Every row gives one point. To make a cloud, some directions were put in groups of two or more. Within a group, all points are equally far from the middle, so they leave a hole (a ring in 2 directions, a hollow ball in 3). The other directions are filled evenly. Then the cloud was stretched, turned, moved and blurred a little. How many holes are there, and how many directions does each take, smallest first?
(in the rows, 128 means zero)

Cloud (13 x 2):
[[ 44 129]
 [139  96]
 [128 173]
 [123  59]
 [140  99]
 [128 195]
 [112 219]
 [135 102]
 [114 188]
 [144 164]
 [129 145]
 [ 76 166]
 [144 178]]
Holes: 0

Cloud:
[[109 119 170]
 [160  66 153]
 [159  55 141]
 [130  63 168]
 [129  50 123]
 [148  81 166]
 [ 71 147  87]
 [162  79 115]
 [ 94 181  68]
 [ 93 107  88]
 [ 94  76 139]
 [134 177 104]
 [ 87 107  93]
 [112  87 170]
 [ 82 173  72]
 [123 133  71]
 [126  72 172]
 [ 84 198  78]
 [ 90 116  84]
 [131  67 170]]
Holes: 1 (3)

Cloud, 29 rows:
[[ 97 161 194 175]
 [113  94 185 190]
 [141 120 189 185]
 [ 53 178 164 155]
 [142 149  96  97]
 [ 77 173 198 148]
 [136 201 151 153]
 [178  75 183 179]
 [172 131 124 112]
 [115 195  79 118]
 [145 138 176 186]
 [166 135 159 160]
 [ 61 162 109 129]
 [ 93 103 110 129]
 [118 157 193 175]
 [100 104 130  82]
 [ 90  94 156 142]
 [ 90 100 167 155]
 [158 158 125 162]
 [130 148 211 142]
 [167 122 113  91]
 [123  35 118 133]
 [126  56  96 127]
 [ 72 188 183 183]
 [117 122 208 154]
 [ 91 139 185 180]
 [ 86 172 199 158]
 [163 134 132 197]
 [167 103 183 172]]
Holes: 1 (2)

Cloud, 57 rows:
[[144 190 167 148 158 197]
 [ 60  49 108  79 159  87]
 [ 90 130 183 106 153 192]
 [157 200 122 117 142 150]
 [ 96  87 164  76 194 116]
 [ 53 130 131 143 135  91]
 [123 155 112 171 100 203]
 [154 140 146  96 153  80]
 [ 87 136 245 106 143 127]
 [145  56 114  74 108 131]
 [105 151 236  94 178 104]
 [142 149 219 103 109  95]
 [ 58 139 162 144 143  82]
 [108 200 168 111 111  90]
 [174 144  81 149  85 167]
 [ 60  58 127 110 135 138]
 [152 123  47 114 118 115]
 [ 92 159  98 128 138  76]
 [120 195 132 113 111  94]
 [ 94 135  57 112 116  87]
 [157 149 162 148 116  82]
 [131 138 175 169  91 114]
 [135  60  55  95  97 109]
 [143 130 107 164 132  85]
 [ 88  56  92  85 161 156]
 [152 162 101  94 147 183]
 [ 70 161 152 155 128 159]
 [118 139 212  83  94 111]
 [126 205 128 133  92 121]
 [161 180 108 152  73 158]
 [110  54 155  59 136 152]
 [ 65 121 130 159 137 140]
 [ 89  64 185 113 122  97]
 [ 50 142 166 123 123 121]
 [109  45  69  72 154 119]
 [118  90 108  96 183  95]
 [ 60 161 153  86 135 116]
 [ 65  83  78 104 157 136]
 [129 130  45 144 141 156]
 [126 213 125 120 133 154]
 [ 66 119 209  62 148 122]
 [149 135 117 114  58 144]
 [ 60  57 115  57 117  77]
 [ 64  55 143  54 150  66]
 [107  47  80  94 146  75]
 [ 85 111 204 112 159  53]
 [117 102 150  42 168  93]
 [ 95  81 112 160 134  84]
 [100 120  67 115 143 188]
 [142 119 187  59 120  96]
 [139  82  61  94 154 123]
 [136  87 163  57 169 125]
 [119 152 175 163 147 196]
 [149 110 190  96  97 120]
 [119 114  38 106 110 187]
 [ 55  52 121 111 139 104]
 [ 64  87 117  75  87 120]]
Holes: 1 (6)

Cloud (87 x 8):
[[ 64 191  92 141 130 130 101 120]
 [ 92 166 133  56  85 102  52 138]
 [ 74 119  47 125 128  98  99 202]
 [142 102  45 193 129 204 113 160]
 [ 87  46  73 137  61  94 143 173]
 [165 154  71 169 123 149  83  80]
 [161  85 129 118  86 111  83 190]
 [131 193 107 119 153 184 120 146]
 [137 134  69 190 206 175 108 134]
 [115 104 183  96 169 164 109 179]
 [170  31 123  83 113 166 157 128]
 [122 109 109 182  46 150 150 171]
 [138 148 155 158  95 180 163 107]
 [156  92  59  83 152 163 113 189]
 [ 71  92 160 156 149 115  93 206]
 [ 82 155  61 113 101  76 100 187]
 [161  75 164 168 168  90  92 113]
 [152 105 126  51 160  86 152 118]
 [135 109 104 163 175 104 181 158]
 [133 158  99 144 204 209 125 114]
 [ 87  84  57 181 119 126  58 145]
 [115 128  99  79 202 154 105  90]
 [131 128 183  98 142 165 181 148]
 [179 157 106 128 128 152  56  79]
 [ 72 130 131  98  81  79 179 167]
 [138 121 144  99 231 144 121 117]
 [104 138  90  87 115 138 134 221]
 [115  84 195 111 158 163 134 177]
 [ 82 149 144  99 147 197  78 143]
 [188 126 143  88 122  79 106 100]
 [115 167 128 131 131  59 150 130]
 [ 68 110 117 120  85 165 192 179]
 [ 74  85  81  83 159 115  86 185]
 [109  80 112 111 110  53  63 171]
 [ 84 129 125 188  46 143  97 139]
 [ 89  82  80  70 122 104  56 174]
 [150  92  90 168  98 119 107  73]
 [ 68 120 192  77 143 100 133 155]
 [163  99  14  94 140 159 125 132]
 [164 120 204 100 178 135 141  88]
 [156 133  86 197 110 163 155  96]
 [148  39 154  89 144 167 161 163]
 [163 130 108  62 177 155  82  76]
 [133 139 142 152 152 162 168  59]
 [ 69 159 189 179 138  88  97 160]
 [130  94 136 215 182 181 138  80]
 [ 94  63 124 137  54 105  89 125]
 [ 78 179  79 142  91 126  90 195]
 [145 121 136  29  98 125  97 168]
 [145 132 170  63  93 134 164 143]
 [150 114  77 223 147 195 117 111]
 [ 71  42 133 165 152 149 124 126]
 [183 130 183 124 149 127  64 108]
 [112 142 123 157 134 132  66  56]
 [137  84 137 164 126 215  78 113]
 [121 111 110 119 234 156  96 113]
 [169 119 126 135 118 164 109  49]
 [ 94  68  43 165 158 155 175 138]
 [131 123 209 150 131 138  71 157]
 [175 140  41 133 111 145  90 113]
 [116  85 117 114  63  53 134 128]
 [ 75 124 113 154 180  92 130 184]
 [172  65  46 111 139 180  81 136]
 [156 203 126 123 154 161 102 110]
 [127  71 114 104  76  62 137 117]
 [ 70 127  66 194 106 130 152 136]
 [164  89 111 140 124 198  59 100]
 [ 97  76 182 193 139 102 109 108]
 [107 150 121 116 187  93 163 142]
 [126 170 149 136  83 120  38 158]
 [102  93  32 141  93 184 105 205]
 [126 103 110 154 172 168 212 111]
 [ 90  91 129  53  84  63 148 169]
 [ 75 157  46 101 101 119 120 135]
 [ 71 163  75 150  75 121 118 119]
 [129  84  56  75  52 175 116 158]
 [174 117 108 120  98 176  96  69]
 [145 127 184 162 163 175 176  94]
 [160  18  66 136 138 158 164 128]
 [172 136 192 181 148 120 117 100]
 [ 69 140 141 184  72 100 150 142]
 [130  63 117  60  67 159 170 163]
 [119  81 172 198 137  85 107 108]
 [145 107  53 189 126 168 182 123]
 [144  50 158 138 120 200 114 118]
 [153  90 137  61 170 154 152 171]
 [144 146  94  72 134  87  66  90]]
Holes: 3 (2, 2, 4)

Cloud:
[[135 186 115  73 106 143  64 132 118]
 [154 122 111 154 122 158 145  91  25]
 [203 113 125 176 103  90 198  99 112]
 [117 149 146  51 120  76  99 100 153]
 [133 162  98 159 146 165  70 133 202]
 [159 115 138  85 124 114  53  43 117]
 [ 90 122  40 115  97  80 157 106 135]
 [216  74 128 177 144 168 174 132  99]
 [130 115 179 148  71 107  91 110 117]
 [ 84 103  67  76 111 136 185  97  95]
 [181 113 109 179 172 155 210 137 153]
 [ 91  98  94 102  84 148 112  58  95]
 [150  76  80  67 115 132 165  63  93]
 [184 115  77 205 152  78 101 147 106]
 [232  73 116 155 144  96 156 131 145]
 [126 148 122 133 116 152 205 136  41]
 [189  60 120 203 101 140 154 141 111]
 [155  63  68 122  47 121 118  75 155]
 [ 71 105  91 136  93 116 185 137 182]
 [155  94 126 179 118 155 208  74  71]
 [144 156 163  73 184 174 184 126 148]
 [146 183 122 119 221 139  88 137 140]
 [122  88  94 194 149  64  92  93 138]
 [180 147 132 100 203 132 129 158 174]
 [ 60 113  81  97 139 119 107 161 164]
 [208 125  76 107 144 170 129  59 111]
 [175 124  86 114 177 129 183 188 124]
 [ 58 110  48 103 102 164 118 155 166]
 [159 125 139 158 127 135  49 164 168]
 [176 137  94 130 165  73 130  25 146]
 [210 144 123 124 142  44  93  53 103]
 [171  78  88 161 152  63 179  61 134]
 [112 108 145 223 142 169 108 103 134]
 [151 122 152 105 117 203 116  52 154]
 [128  98  45  56  68 182 150 158 134]
 [145  92 100 121  74 104 221 112  77]
 [137 135  50 103 136  60 141 155 106]
 [105 101 141 164  83 150  99  55 112]
 [167  75 106 189 178  95 180 128 132]
 [190  76  82 135 105 145  95  50 104]
 [ 62 134 174 142 109 128 168 129  70]
 [173 148  66 152 135 148 111 198  89]
 [129  74 159 154 179 169 161 140  87]
 [109  68  61 138  67 154 148 144 181]
 [187 149 110 173 169 138 116  65  81]
 [135  86 117 100  96 176 102  43 129]
 [ 61 169 112 129 167 199 107 121 106]
 [122 160 180 129 229 140 117 113 138]
 [ 85 177 100 173 147 170 126 188 116]
 [ 91 136 116 174  76 124 180 133  83]
 [108 148 169  86 109  99  73 119 108]
 [211  95  53 139 104 122  61 111 168]
 [ 74 163  94 140  79 148 169 130 120]
 [ 88 145 141 164 156 141 110  69  60]
 [132 171  88 108 149 215 128 150 188]
 [158 183  87  88 112 177  97 166 117]
 [181 126  46 103 126  78  84 167 127]
 [167 139  83  72  59 114  89  74 164]
 [135  80 164 189 146 154 194  93  68]
 [ 45 153  99  92 112 194 165 115 128]
 [114 148 177 144 132 164 192  67 112]
 [ 97 106 122 195 151 212 156 181 109]
 [119  60 114 137 105  87 184  57 128]
 [120 137 113 130 113 171 207 137  41]
 [122 133  97 108 175 154 109 118 237]
 [ 80 146 165 103 138 158  70 106  84]
 [129 184 150 101 162 128 133 184 136]
 [ 82 111  52 127 106 191 196 180 129]
 [133 156  60  71 156 177 192 119 127]
 [201  49  62 137 125 122 164 111 169]
 [142 171  75  64 144 175  66 147 171]
 [ 78 140  35 108 130 154 175 155 153]
 [ 91 106  49  76 139 162 119 137 104]
 [205 150  92 163 139  83  65  82 167]
 [179 102 147 153 121  79  49 114 163]
 [134  85  94 110 189 147 172 145 100]
 [153  43  92 166  86 121 188  91 146]
 [117 103  98  74  80  87 100 103 203]
 [132 144 167  92 155  68 104  37 152]
 [ 94  98  62 103 113 228 122 160 137]
 [ 72 145 157 160 103 104  97  93  81]
 [ 89 148 195  96 128 102 113 108 107]
 [185 112  93 108  70 113 186 170 113]
 [188 131  73  88 121  48 119  58  96]
 [140  85 147 110  51 118 157 135 103]
 [106 141 135 105 115 191  72 185 111]
 [ 81  91 103  55 131 157 162 127 118]
 [183  94 126 123  73 137 145 107 209]
 [161 139 141  91 170 187 178  71 175]
 [126 170  96 189 188 144  88 150 148]
 [138 123  89 108  99 146 223  87  77]
 [ 96 115 178 184 163 215 145 118 110]
 [119  74 113  82 147 137 178  85  89]
 [186  60  50 111 126 162 145 136 182]
 [108 157 111 142 152  71 165 171 132]
 [123  60 123 185 122 196 170 126 159]
 [ 71 161 133 140 132 183  74 184 141]
 [187 151 115 162 222 116 105 100 104]
 [113 135 157 157 106  81  52  75 141]
 [196 107 154 162  75 122  90 111 141]
 [129 102 165 185 198 140 195 105  96]
 [134 113 212 159 166  99 108  66 140]
 [136 125 159 177 162 141 172 138 201]
 [140 101 122 111 130 152 125 207 101]]
Holes: 3 (3, 3, 3)

Cloud:
[[113 123 130  49 126 122 186  90  99]
 [ 91 117  75  91 162 129 103 105 103]
 [134  92 106 159  60 169 198  42  91]
 [189 159  89 164 157 129  93  75 141]
 [ 98 164  89 107 125 106  98 149  68]
 [180  99  68 162 114 108 187  59 123]
 [ 96 147 106 187 109  97 117  88  77]
 [124 173 169 154 120 109 160 129  67]
 [174 135 142  55 109  84 204 137 127]
 [136  96 127  72  44 163 167 113 164]
 [144 177 117 151  48  86 184 112  85]
 [164 159 151 119  75 203 164  85 150]
 [159 117 144  86  31 159 140 122 147]
 [137 186 110  74  61 128 158  97  72]
 [175 108 119  62  71  51 188 186 108]
 [113 123 126  40 137  51 129 150 163]
 [136  59 147 110  60 184 172 130 117]
 [129 141  58 140 116  50 176 149 105]
 [158 165  85 136 133 214 167 146 105]
 [135  92 104 183 142 114 139 164 147]
 [170  76  94 189 153 192 116  71 152]
 [107 109 121 116 170 133 127 154 154]
 [156 135  92  52  64 156 158 193  88]
 [163 124 117  26 137 112 156 179 134]
 [112 166 115 102 105 191 149 162 133]
 [200 109  83 194 119 205 122  39  90]
 [ 97  96  78  68 163 107 133 127 155]
 [143 106  88 180  76 141 105 110 165]
 [150 151  73 165  75  78 168  82 129]
 [147 112  42  92  89 167 203 163 130]
 [142  86  94 139 133 172 122  30  68]
 [125 119 108  40 123 114 180 205 109]
 [149 174  90 144  98  67 182 145  72]
 [108 165  63 134 132  98 203 148 119]
 [206 184  86 133 134 155 140  81 100]
 [143 107  91 206 109 203 162 129 106]
 [ 93 174 118 172 113  94 125  90  79]
 [136  96 126 111 159 190 120 111 155]
 [107 113  91 187 154 117 174  97 157]
 [213 141  86 181 111 156 156 115  71]
 [126 186 139 162  90 153 203 132 125]
 [149 130 166 126  81 134 102 118  46]
 [188 182  90 127 115 163 137  91  55]
 [156 104  81 139 143 161 159  59 201]
 [137 185 128 164 101 155 131  44 151]
 [110 126 116 160  38 131 200 100  67]
 [202 124  72 205  95 170 131  97  85]
 [132  82 129  75  41 154 197 131 152]
 [157  78 105 197 131 156 190  53 123]
 [207 113  48 170 118 183 166  94  95]
 [183 103  57 194 108 183 163 106  77]
 [196 128 134 131  66 189 206  97 139]
 [114 105 102  83 150 132 186 162 174]
 [152 152 157  78 132 131 202 120 134]
 [164 116 136 125 132 120 225 112 143]
 [127  97  81 166 142 139  81 131 116]
 [206 114 135  85  95 104 189 106 141]
 [148 151  55 159  74  90 170 149 137]
 [170  72 133 188 124 103 176  70 126]
 [137 174 133  99 116 159 182  45 115]
 [ 90 141 153 175  81 137 177  56  98]
 [156 134  73 137  31 119 163  93  85]
 [106 145  98  98  54 172 142 174  99]
 [171 118  47 140 109  77 164 140  84]
 [142 118  44 127  88 124 116  72 157]
 [122 159  84  74  82 173 119 156  75]
 [ 99 109  68 121  89  59 170 160 168]
 [167 157  56 145 113  88 187 133 155]
 [119  93 120  72  68 193 133 107 122]
 [105 146 103  63  41  78 142 140 141]
 [196 142  40 129 102 177 146  98  74]
 [200 102 162 142  57 138 105 127 129]
 [119  95 139 131  46  46 168 155  88]
 [140 167 177  74  98 158 164 125 102]
 [148  86  42 121 127 100 107  78 135]
 [154  88  53  86  75 144 158  66 111]
 [179 174 127 109 102 129 150 127  38]
 [ 80 148 126  66  70  86 180  92 117]
 [148  95 124  50  91  59 206 186 152]
 [195 145 105 145 181 114 136  80 129]
 [121 126  86  88 121  71  78 130 145]
 [138 114 126 117  29  79 144 173  70]
 [146  86 152 153 128 103  95 161 142]
 [150 159 122 135 156 173 194  98  86]
 [182  82 131  98  43 174 181 131 150]
 [172 141  58 136 151  95 120  57 121]
 [175 132 119 139  40  76 177 126  76]
 [161 104  95 223  79 210 164  67 107]
 [120  67  86  65  84 128 178 116 177]
 [142 138  86 120 110  85  96 127 188]
 [168 134 129 172  58 181 175  39 149]
 [129 145  96 130 149  65 109 163 171]
 [128 109  66  63 116  29 165 145 132]
 [153 129 102  99  66 102 131 187  46]
 [103  88 170  97 141  93 142 129 151]
 [120 154 128 198  93 201 131  69 136]
 [151 130  92 102  86 100  77 145  75]
 [ 81 148 107  50 121 123 116 134 111]
 [133 129  72 197  93 125 162 153  93]
 [189 126 114 101 150  85 132 200 151]
 [115 152  91 145 156 169 206  91 121]
 [141  60 114  95  74 154 171  58 107]]
Holes: 2 (3, 6)

Cloud (90 x 9):
[[121 127 133 125 140 100 123 100  58]
 [164 115 188 168 102 103 183  60  89]
 [161  99 124 126  95  86 110 160 101]
 [ 91 141 169 114 112  88 162 117 162]
 [213 152 137 147 103 134  86 126 147]
 [118 120  87 139 130  37 101 148 167]
 [222  68 133 183 153 140 158 152 158]
 [105  91  99 145 127 139 115  79  99]
 [111 130  98 197 171  95  99  97  52]
 [142 112 176  96 166 130 110 111  59]
 [128 162  88 237 129 127 208 185 171]
 [139 173 165 171 147  89 145 116 131]
 [133 116 101 164  76 134 113 143 235]
 [123 127  70 128  85 146  76 164 189]
 [172  99 147 159 124 134 148  94 186]
 [129 115 163 167 149 147 127  90 130]
 [163 173 155 158 128  72 116 131  40]
 [132 150 162 167 133  60 202 199 107]
 [139 131  86 151 111 174  90 163 201]
 [113 169 160 188 184  73 112  94 146]
 [126  98 123 115 125 155 107  83 166]
 [ 42 146  83 156  71  68  68 137 125]
 [124 142  70 141  93 106 118 212 110]
 [ 97  95 151 172 179 119 117 125  60]
 [ 82 160  81 186 140 141 106  97 210]
 [ 77  88 134 119  79 104 155  66  76]
 [109 170 165 192 120 156  95 124  85]
 [133 120  71 239 100 159 176 147 188]
 [140 136  50 145  99  85 107 170 144]
 [140  78 107 174 183 129 127 107 146]
 [161 105 101  71  52  90 150 198 124]
 [146  65 165 102 102 128 171 152  83]
 [200 180 144 204 170 153 177  69  99]
 [205 158 114 240 143 193 108 105 169]
 [138  49 154 135 151 150 111 134 132]
 [124 124 153 161 141 186 184 104 132]
 [209 146 162 117 122  92 192  99 198]
 [151 162 113 249 106 105 109 145 169]
 [108  91 106 182 131 177 128 137 170]
 [177 120 175 162 173  80 152 183  42]
 [189 149 115 180 163  80 122 147 143]
 [114 131 112  94 131  95 142 168 100]
 [ 70 150 100 155 149 103 101 102  48]
 [194  80  74 155 172 111 140 135 156]
 [137 157 133 162 146 178 146  49 166]
 [174 171 114 153  96 102 159 161 110]
 [150 121 139 201  94 174  72 133 163]
 [ 65 109 103 120 173  82 127 165 132]
 [114 141 103 154  70 117  61  64 142]
 [145 122 119 187 181  70 184 182 192]
 [113 140 172 144 227  46 144  77 117]
 [128 151  95 145 121 140 159 110 138]
 [126 117 115 127 122 159 102 130 216]
 [115 111 131 128 106 145  99 135 176]
 [149 164 114 171  76  77 108 183 172]
 [ 94 122 103 108  70 129 163 109  88]
 [128 151  99 222  94  93 164 119 210]
 [112 146 188 128 144  43 142 179 124]
 [208 173 115 205  98 202 107  98 157]
 [186 136 144 125 142  70 192 113 173]
 [166 182  99 158 108 122 162 101 138]
 [ 95 101 140 187 201  87 110 128 181]
 [120 157 145 246 126  95  69 108 107]
 [ 47 121 121 106 111 109 121 111  69]
 [199 167 123 143 149 144 193 184 196]
 [ 58 110 110 151 168  98 120  58  38]
 [162 131 154 147 177 119 115 103  82]
 [182 178  80 183  47 111 130 168 174]
 [172 100  95 213  88 179 200 157 202]
 [ 86 146  91 132 173  51 119 103  70]
 [121 110 115 137 109  79 193 152 199]
 [192 160  82 182 190  86 182 171 180]
 [112 107 166 132 192 166 133 101 112]
 [215 144 100 173 117 125 135 110 183]
 [124  99  93 171 195  90 107 145 153]
 [145 160 133 141  84 202 137 118 131]
 [ 39 137  75 164 121  61 128  81 139]
 [ 44  81 121 118 130  68  77 185  94]
 [110  63 113 184 196 122 151 171 153]
 [ 82 130 126 222 162 124 134 141 152]
 [131 172 170 150 137 139  67  56  89]
 [132 150 167 127 117 185  85  63 136]
 [204 155 156 165 126  63 121 156  89]
 [ 94 156  80 177 167 107 104 103 110]
 [128  87 151 147 148  52 130 166 138]
 [137 169 147 163 138 179 114 109 154]
 [184 119  99 154 144  78 168 177 202]
 [111 164 200 193 141 209  80  76  80]
 [112  89 178 111 104  94 112 159 105]
 [180 109  78 144 128 115 153 190 132]]
Holes: 0
